Each row is a point. Each copy is the shape, with its points in the same order, stretched, turned, moved and blurred by noise. Some copies are also mirrored. Which?

Shape (6 x 3):
-1.63 -1.54 -1.17

0.60 -1.10 2.55

1.21 -0.19 1.65

-0.05 0.33 -0.50

3.44 3.81 -3.09

-0.98 1.40 0.65
Copy 1 (6 x 3):
-2.48 -0.91 -0.32

1.53 -0.55 2.69

1.83 0.09 0.66

-0.43 0.37 -1.34

2.39 1.44 -7.43

-0.65 2.22 -0.41
Copy 1 is: only turned
Copy 2 (6 x 3):
-0.10 -1.51 1.40

1.48 -0.30 -3.03

0.89 1.19 -2.15

-0.57 0.83 0.14

-1.20 6.56 2.45

-2.13 0.30 -1.13
Copy 2 is: mirrored
Copy 3 (6 x 3):
1.14 1.67 0.23

2.15 -2.98 1.03

1.16 -3.19 -0.50

-0.77 -0.58 0.23

-5.54 -1.57 -4.12

-1.02 -1.49 0.97
Copy 3 is: mirrored

Shape (10 x 6):
-1.11 -0.21 -0.04 0.35 1.68 -2.01

2.18 -1.21 0.85 -0.97 -1.51 -2.31

-0.03 2.49 2.47 0.41 1.73 -2.70

-3.18 0.34 1.15 -1.17 0.07 3.07

-0.24 1.44 -0.88 0.86 4.35 3.78

2.65 0.21 0.98 -1.94 2.25 -2.38

1.17 0.35 -0.70 -0.91 -1.65 3.80

-0.48 -3.07 -2.25 -4.75 3.60 -1.04

-0.11 1.79 -2.28 -1.13 -1.16 2.43

-2.44 0.48 3.51 1.53 -0.25 -2.67
Copy 1 (10 x 6):
0.65 1.95 0.89 1.18 -2.15 -2.36

0.49 -1.21 -1.27 -1.37 -0.83 -2.33

-1.21 0.90 3.28 1.04 0.07 -3.68

0.64 -1.35 2.32 0.81 -0.87 4.07

-0.41 4.84 0.63 2.93 1.58 3.91

1.61 1.48 0.45 -0.78 2.00 -3.04

-0.62 -1.02 -0.98 -1.26 -0.39 4.61

5.96 3.91 -0.58 -1.98 0.35 -1.17

-1.21 0.44 0.62 -2.57 -2.20 3.37

-1.02 -1.58 2.47 2.45 -2.41 -2.96
Copy 1 is: mirrored
Copy 2 (10 x 6):
-1.57 -1.20 -1.58 -0.90 2.04 -0.98

-2.19 2.33 -0.02 0.78 0.21 -2.90

-1.05 1.35 -2.28 0.45 3.75 0.43

0.01 -1.80 1.96 -0.39 0.45 1.25

0.62 -2.66 -2.78 0.21 -1.36 2.52

-2.88 3.17 -2.24 0.05 0.97 -0.19

1.53 0.39 1.47 1.01 -2.38 0.40

-4.36 0.03 -0.44 -4.19 -1.59 0.06

2.81 -0.43 0.47 -1.42 -1.90 -0.16

-1.38 -0.96 -0.38 1.18 4.83 -1.40
Copy 2 is: mirrored
Copy 3 (10 x 6):
-1.86 0.56 -0.56 1.99 3.28 -1.63

0.74 0.32 -3.19 -0.33 1.40 -2.23

0.17 2.23 -0.12 -0.07 4.67 -0.54

-1.34 1.11 4.83 0.85 -0.24 0.60

-0.24 1.90 5.78 3.83 3.04 -2.17

0.15 0.99 -1.25 -0.68 4.32 -3.34

1.36 2.02 3.07 1.71 -1.20 -2.25

-3.88 -0.51 -0.65 0.60 2.12 -5.27

-0.12 3.37 2.28 2.56 -0.58 -2.39

-0.69 0.28 -0.06 0.43 3.00 2.49
Copy 3 is: mirrored
Copy 4 (10 x 6):
2.58 -0.60 -1.19 0.39 0.62 0.96

2.39 1.08 -2.06 2.40 -2.63 -1.51

2.48 -1.78 -1.07 3.00 0.67 1.31

-1.93 0.04 4.24 -0.10 -0.45 0.61

1.74 2.65 3.75 -0.26 3.19 2.22

3.82 0.04 -1.68 2.63 -1.33 2.21

-1.24 4.45 3.41 0.92 -0.95 -1.11

2.60 0.25 -0.62 -1.64 -2.64 4.86

-1.67 3.69 2.26 0.39 0.39 0.65

1.42 -2.81 -0.66 2.04 -0.50 -1.48
Copy 4 is: mirrored
